Each row is a point. Each copy is the shape, with its points in the same order, turned, moved and blurred by noise. Some copies are also mirrored. Which?
In the rows, zero is written as 128.

Shape:
[[121 130 106]
 [122 139 101]
 [134 124 116]
 [117 137 207]
 [111 141 131]
 [168 139 177]
 [175 122  99]
 [122 135 124]
 [140 100 118]]
Copy 1 (9 x 3):
[[141 122 106]
 [146 137 103]
 [162 125 118]
 [133 131 210]
 [130 134 136]
 [186 143 182]
 [200 138 106]
 [144 135 131]
 [165  97 119]]
Copy 1 is: only turned
Copy 2:
[[113 138 118]
 [113 131 121]
 [130 128 119]
 [153 158 212]
 [120 149 143]
 [169 108 177]
 [147  95  99]
 [122 137 140]
 [151 142 108]]
Copy 2 is: mirrored

Shape, 8 rows:
[[166 114  72 144]
 [109 130 158 175]
 [121 162 131 123]
 [129 100 132 112]
 [120  83 130 132]
 [178 145 129  75]
 [113 108 131 142]
 [123 128  84 102]]
Copy 1, 8 rows:
[[154 149  55 120]
 [133 132 149 174]
 [137 157 146 109]
 [112 107 116 113]
 [106 100 107 137]
 [159 119 122  54]
 [113 124 118 142]
 [111 158  95  93]]
Copy 1 is: only turned
Copy 2, 8 rows:
[[188 120 106 155]
 [110 171 144 182]
 [123 169 116 130]
 [128 111 148 133]
 [119 114 153 155]
 [164 141 137  81]
 [113 130 138 155]
 [146 112  89 123]]
Copy 2 is: only turned
Copy 3, 8 rows:
[[151 106  75 149]
 [102 151 154 166]
 [126 181 122 124]
 [125 119 136 108]
 [100 104 136 123]
 [179 143 122  82]
 [103 122 129 133]
 [117 131  83  99]]
Copy 3 is: only turned
Copy 4 (8 x 4):
[[173 106  68 162]
 [118 104 162 186]
 [101 139 120 145]
 [134  84 118 129]
 [138  65 124 141]
 [140 145 100  84]
 [133  80 129 157]
 [120 102  72 136]]
Copy 4 is: only turned

Shape (13 x 8):
[[126 109 120 115 120 116 111 113]
 [150 145 124 112 108 106 164 101]
 [164 172 132 187 146 153 119  79]
 [137 158 105 102 146  90 147 126]
 [155 125 146 162 120 165  85 152]
 [120 134 123  63 132 119 140 126]
 [145 115 172 164  99 144 102 140]
 [ 99 134 177 144 108 135 102 116]
 [102 103 129 144 114 138 128 104]
 [ 91 137 125 105 139 131 195 112]
 [ 86 137 111 121 118 109 153 142]
 [ 99  98 178  92 149 111 192 156]
 [161 173 126 151 107 163 120 109]]
Copy 1:
[[113 106 123 126  98 128 134 106]
 [139 151 131 122  94  98 169  99]
 [142 171 159 200 132 154 140 116]
 [100 161 116 104 115 103 159 126]
 [149 110 169 145 111 166 103 151]
 [115 137 113  72 111 122 146  92]
 [159  95 180 145 110 131 106 129]
 [135 110 163 138 125 112  83  91]
 [142 101 110 148 111 119 114  98]
 [159 151  82 105 141  89 139  90]
 [129 136  96 107 110  83 111 124]
 [162  96 115  67 167  74 146 105]
 [152 170 159 155  96 153 126 119]]
Copy 1 is: mirrored
Copy 2, 13 rows:
[[143 105 104 123 139 119 101 124]
 [151 121 135 114 127  91 148  96]
 [150 183 130 165 181 133 114  65]
 [116 140 127 105 148  82 134 129]
 [184 151 132 153 152 168  82 136]
 [122 115 117  67 135 110 121 128]
 [178 121 158 160 126 166  85 121]
 [131 118 149 138 118 160  75  99]
 [131 104 102 144 124 156 112 108]
 [ 93 127 119  94 116 140 168 103]
 [102 135 115 122  96 122 129 139]
 [100  86 163  91 115 165 162 147]
 [172 180 126 135 140 131 105  83]]
Copy 2 is: only turned
Copy 3:
[[150  99 119 150 125 132 120 138]
 [188 138 133 158 128 118 162 147]
 [141 174  95 159 126 116 155  58]
 [167 144 113 148 164 108 138 167]
 [106 130  91 109  87 137 132 103]
 [161 119 141 139 158 155 134 175]
 [116 119 130 114  72 119 138 103]
 [101 124 161 146 104 127 128 111]
 [127  87 129 165 119 128 152 115]
 [145 110 154 160 174 129 193 155]
 [121 109 128 164 145 110 162 177]
 [139  84 183  93 164 110 180 167]
 [141 170 100 155 100 145 160 105]]
Copy 3 is: mirrored
Copy 4, 13 rows:
[[147 122 112  91 128 123 120  97]
 [182 123 130  94 114 131 176  94]
 [189 194 136 148 122 170 124  67]
 [161 157 116  86 128 106 181 114]
 [155 158 147 127 104 145  68 123]
 [135 127 133  49 127 122 162 114]
 [155 123 162 143 104 137  84 109]
 [114 125 163 134 118 134 113  81]
 [132 111 113 124 128 157 125  94]
 [127 122 128  99 135 166 202 118]
 [115 123 110 113 110 124 171 128]
 [123  89 172 100 166 137 181 158]
 [171 173 143 115  80 163 125  86]]
Copy 4 is: only turned

Shape (15 x 11):
[[190 130 154 176 171 150 126 150 137 123 172]
 [101 152  97 100  91 126 146 132 136 130 125]
 [151 106 140 150 186 155 124 160 140 103 124]
 [184 125 148 132 130 116 114 153 123 125 124]
 [137 103 174 138 140 181 131 136 126 130 165]
 [138 143 167 163 157 124 112 146 126 122 139]
 [163 141 138 150 165 157 104 164 164 119 179]
 [160 113 123 189 145 142 119 144 105  92 179]
 [137 162 116  87  96 136 146 116 127 174 104]
 [132 162  87 124  97 161 138 145 110 172  87]
 [156 123 130 172 138 129 143 115 162 142 123]
 [127 140  87  78 132 123 158 116 108 180 120]
 [128 179 120 117 140 163 140  98 105 113 131]
 [165 104 141 155 162 163  69 115 141 106 159]
 [ 87 156 114  98 129 136 118 119 109 199 121]]
Copy 1, 15 rows:
[[146 168 159 175 179 147 132 136 100 115 166]
 [105 138 117  82  88 113 156 117 134 145 130]
 [119 146 145 153 160 142 103 145 105  86 122]
 [173 141 141 136 144 100 116 125 118 120 141]
 [130 124 195 121 154 162 135 148 121 119 146]
 [131 165 173 160 147 118 118 113 129 120 131]
 [125 186 147 142 162 155 114 141 126 106 174]
 [121 142 170 179 124 136 126 132  81 111 184]
 [144 130 106  77 124 119 165 102 138 176 113]
 [140 144 106  99  97 137 145 125  99 190  97]
 [133 142 127 171 141 131 161 134 143 126 129]
 [104 103  98  79 145 104 149 107 116 180 124]
 [112 144 142 104 122 154 153  67  98 129 125]
 [138 131 157 169 144 179  91 118 133 103 166]
 [ 92 128 134  84 136 130 125 102 146 207 109]]
Copy 1 is: only turned
Copy 2, 15 rows:
[[171 108 137 154 151 112 155 171 184 120 186]
 [105 151 117 106 106 156 153 109 134 129 103]
 [136  92 130 141 168 126 120 163 174  98 142]
 [186 116 146 129 119 118 133 144 167 118 124]
 [128 102 169 124 151 158 137 168 172 149 163]
 [150 144 144 137 160 114 130 167 154 124 154]
 [142 125 120 123 158 122 154 172 214 116 172]
 [129  95 112 156 109 105 131 175 160 117 190]
 [151 146 127 117 117 176 164  92 133 156  90]
 [143 123  85 125 124 174 165 127 118 157  83]
 [128 127 146 181 142 121 162 135 168 123 129]
 [131 118 115 102 139 153 161  58 117 147 110]
 [136 144 112 133 129 186 140 115 122 110 159]
 [141 113 129 161 132 136  98 148 211 136 180]
 [119 156 108 100 165 151 140  85 123 183 110]]
Copy 2 is: only turned
Copy 3 (15 x 11):
[[182 107 106 185 171 124 160 130 121 131 156]
 [102 150 137  85 102 119 117 161 148 116 143]
 [163 105 133 152 182 132 127 143 103 109 112]
 [143 149 122 166 123 107 164 138 104 106 115]
 [144 130 141 170 147 185 145 131 124 136 150]
 [138 137 139 180 172 115 139 119 130 126 137]
 [179 117  90 177 163 126 129 153 159 121 141]
 [178  95 151 184 144 123 116 144  97 126 179]
 [100 175 117  84 100 110 152 126 137 143 126]
 [141 170 148  81 110  92 133 143 129 181 115]
 [139  87 137 144 127 101 156 107 138 124 131]
 [ 88 157 101  72 121 106 137 147 105 148 140]
 [132 162 136 102 149 132 107 105 127 132 169]
 [173 108 100 186 132 156  96 108 107 116 130]
 [ 64 169 111 105 134 120 113 138 134 183 120]]
Copy 3 is: mirrored
Copy 4 (15 x 11):
[[165  81 137 168 161 202 113 174 160 124 143]
 [ 97 145  93 125 106 104 151 138 127 133 132]
 [142  66 135 164 139 173 132 171 148 123  86]
 [166 103 163 143 124 151 139 165 145 151 135]
 [100  81 148 141 120 209 123 143 146 119 136]
 [131 118 165 171 149 161 117 164 160 122 120]
 [138  84 112 148 152 183 105 198 178 120 145]
 [167  88 135 173 149 180 103 155 127  76 144]
 [102 156 109 110 120 130 140 128 123 185 136]
 [114 155  85 148 100 139 116 141  90 181 117]
 [144 100 116 181 135 149 122 113 160 155 131]
 [ 96 125  99 106 153 120 155 127  93 171 134]
 [118 157 103 127 152 178 143 127 137 114 105]
 [158  77 146 131 144 180  77 146 170 105 101]
 [ 63 151 118 119 149 118  99 136 103 172 125]]
Copy 4 is: only turned

Shape (18 x 12):
[[121 133 119 116 156 136 143 112 151 146 139 122]
 [183 140 126  83 134 147 148 124 116 145 133 112]
 [136 149 136 111 113 135 138 121 114 162 142 137]
 [137 135 141 122 126 102 146 145 171 155 100 137]
 [125 152  87 124 123 121 120 132 120 143 127 116]
 [153 154 121 109 126 109 125 147 129 103 125 105]
 [122 153 126 127 138 101 126 137 147 156 137 106]
 [137 142 115 137 166 115 145 119 120 143 137 120]
 [132 136 130 112 137 155 114 158 115 155 132 109]
 [249 147  52 133 141 119 144 139 221 109 132 108]
 [141 132 131 135 148 115 147 157 115 150 140 165]
 [139  98 138 128 132 109 118  84 119 159  80 128]
 [160 135 142 131 120 106 124 147 125 152 132 101]
 [149 142 135 118 117 130 107 123 115 148 148 124]
 [173 137 146 114 138 104 132  98 121 147 149 159]
 [137 136 136 127 128 199 126 112 116 125 139 115]
 [130 130 144 116 150 104  60 147 119 159  94 157]
 [118  87 123 102 130 104 142 151 126 135 145 114]]
Copy 1, 18 rows:
[[114 102 130 123 125 155 149 123 157 133 147 129]
 [103 150 111  75 140 131 157 145 124 139 140 129]
 [106 140 125 121 130 149 132 156 142 132 109 130]
 [ 98  89 105 118 109 112 147 121 160 104 108 125]
 [109 131  92 131 123 154 102 126 146 125 148 123]
 [ 95 129 115 111 122 115 110 109 114 113 153 108]
 [ 82 108 115 134 106 134 118 131 165 132 141 113]
 [100 109 113 149 145 134 142 138 145 141 160 120]
 [122 124 120  93 132 128 101 153 156 147 135 120]
 [125 146  63  79  99 107 205  96 156  67 211  70]
 [107 113 119 139 152 113 134 168 156 102 131 136]
 [125 122  98 142 116 114 149 101 153 170 101 168]
 [ 96 130 106 118 103 100 120 146 141 140 132 114]
 [112 158 132 120 114 131 121 141 148 136 131 124]
 [ 94 154 137 140 133 113 169 140 148 124 128 150]
 [159 139 146 102 141 151 129 142 132 160 127 104]
 [105 133 128 130 144  86  89 105 196 127 112 162]
 [114  94 126 119  97 123 114 151 126 125 158 166]]
Copy 1 is: only turned
Copy 2, 18 rows:
[[125 141 107 108 142 131 142 121 153 114 129 121]
 [149 132 115  93 161 146 117  92 100 141  99 147]
 [142 147 135 113 123 139 136  83 121 145 125 121]
 [143 138 133 106 129 150 114 140 156 142  97  87]
 [140 118 103 112 120 150 123 113 117 134 161 110]
 [139 116 123  85 127 125  92 131  99 130 123 120]
 [136 123 114  89 133 122 116 114 153 138 138  87]
 [150 128  90 114 147 108 138 116 131 120 125 107]
 [139 107 146 113 160 145 123  93 129 130 149 120]
 [214 149  61  44 152 175  47 166 152 103 120 162]
 [181 133 146 116 135 128 157 124 131 130 118 103]
 [124 112  89 166 126 137 116 114 153 162  87 118]
 [155 127 127 102 146 120  92 106 129 159 125 109]
 [147 123 129 111 117 121 111  81 128 141 135 133]
 [167 139 108 104 108 111 137  93 135 143  81 137]
 [129 138 130 140 149 136 107  74 123  89 139 154]
 [147  54 145 127  99 143 131 105 162 148 107 100]
 [129 127 143 115 149 112 136 152 132 164 141 136]]
Copy 2 is: mirrored

Shape:
[[121 127 131 153 149 148 147 112 129 116 116 115]
 [129 136 129 118 128 118  92 111 143 151 144 103]
 [128 107 122 120 165 113 118 145 144 120 123 125]
 [ 80 123  95 133 110 126 132 110 142 119 130 122]
 [ 94 104 146 125 114 144 142 140 122 121 114  94]
 [ 92 140  71 118 124 149 121 114 133 115 121  99]
 [126 133 144 137 123 144 143 115 123 170 198  87]
 [131  90 132 145 110 114 140 111 138 119 145 101]
 [109 139 145 117 121 120 126 115 146 115 127  91]
 [121 133 143 207 116 123 129 121 138 116 131  88]
 [115  96 147 122 110 146 137 122   7 130 117 103]
 [123 142 105 130 113 123 137 147 110 124 125 133]
 [116  98 131 126 132 130  71 113 127 138 130 167]
 [129 130 143 132 114 147 139 130 145 122 144 137]
 [122 138 149 126 117 138 146 158 147 134 168 103]
 [108 141  99 123 127 140 100 116 140 115 153  86]
 [126 122 107 142 111 147 127 123 140 130 122  98]
 [117  77 126 132 115 127 132 120 103 170 120 169]]
Copy 1 (18 x 12):
[[119 127 155 129 148 123 122 127 139 135 105 139]
 [137 131 118 120  89 114 119 141 103 122 120 111]
 [134  85 117 100 138 126 119 130 106 119 103 140]
 [ 90 115 168 109 117 149 132 117 108 130 132 108]
 [109 108 159  99 114 121 151 140 157 115 104 126]
 [ 83 128 163 120 122 157 123 164  96 126 116 116]
 [139 156 112 131 114 100 184 136 126 154 118  85]
 [126 100 147 137 122 117 146 104 134 113 104  91]
 [ 99 130 130 108 105 110 114 129 139 109 115 111]
 [113  99 162 163 113  81 117 118 150 160 117 118]
 [161 131 196 122 151 106 190 171 164  68 156 137]
 [107 106 137 134 129 140 147 138 123 117 154 145]
 [179 107 146  94 108 154 105 121 108 126 145 127]
 [122 122 117 127 122 143 134 114 150 135 125 120]
 [108 115  92 115 116 118 158 133 151 143 118 110]
 [106 123 136 124 115 127 114 169 107 130 118  91]
 [113 114 148 142 108 139 134 142 126 130 101 122]
 [170 112 164 108 116 157 171  93 119 114 138 149]]
Copy 1 is: only turned
Copy 2:
[[127 140 128 109 131 131 142 120 149 143 117 107]
 [115 122 147 120 137 126 103 111  95 119 154 124]
 [109  99 124 150 142 127 142 112 113 136 125  95]
 [113 153 137 149 103  92 134 109 138 126 137 131]
 [ 92 149 146 121 109 115 132 125 124 117  88  98]
 [110 152 101 135 125  83 115 106 146 107 136 131]
 [108 158 148  86 110 159 143 139  96  94 171 115]
 [103 119 148 109  81 121 135 120 121 143 139 103]
 [ 97 127 158 122 129 116 109 135 133 124 126 122]
 [108 167 142 106 106 145 107 134 138 185 142  95]
 [ 92 159 102  56 103 113 164 119  69 135  53 147]
 [130 140 106 142 111 115 131 145 109 131 115 131]
 [131 118 142 151 123 141 130  60  86 139 117 139]
 [133 130 144 133 103 154 130 131 130 119 120 123]
 [102 140 143 133 110 160 126 160 115 101 137 105]
 [ 90 140 115 125 127 119 102 108 131 110 157 132]
 [124 143 121 117 104 116 109 116 131 122 131 102]
 [157 136 142 132  92 117 171  90  72 133 102 116]]
Copy 2 is: mirrored
